Each row is a point. Before rounding, the points of a table are all equally far from one centre. They may lie mostly on one side of it. Write the centre, to within rounding.
(in the rows, 128 means zero)

Points, 6 rows:
[[ 79 150]
 [100 171]
 [145 176]
 [119  66]
 [101  73]
 [100 171]]
Centre: [128 122]

Points:
[[ 91 111 111  66 116 136]
 [ 57 112 122 104 141 119]
 [ 90 181 152  92 138 120]
 [116 163 107 104  27  96]
 [139 114  82 184 117 122]
 [ 80  60 130 120 103  80]
 [118 145 199 116  47 128]
 [ 89 138 114 157  34 146]
 [109 157 176 170 146 128]]
Centre: [117 130 135 131  94 106]

Points (15 x 12):
[[182 148 150 138 108 182 182 143 196 132 111 114]
 [151  93 151 131 122 143 153 119 195 154 204  92]
 [141 134 171 142 163 131 159 126 179 146 188  81]
 [198 145 222 139 176 172 135 111 173 165 154 121]
 [129  85 192 136 162 144 143 102 161 150 162 161]
 [181 141 200 141  79 166 166 125 215 158 152 126]
 [182 156 160 131 144 135 117  77 219 150 183 125]
 [181  99 184 127 115 205 162  85 165 153 163 102]
 [194 115 151 130 158 174 175 123 128 159 126 131]
 [149  97 194 127 125 118 132 106 148 110 203 149]
 [136 135 178 101 144 197 122 133 215 139 147 153]
 [179  73 147 164 119 160 146  93 164  77 160 121]
 [184 122 157 167 130 138 190 141 217 109 146 116]
 [150 141 164 114 149 167 145 119 204 100 113 103]
 [232 134 150 160 155 154 163 105 148  98 142 128]]
Centre: [174 128 166 150 127 161 128 127 170 131 159 134]
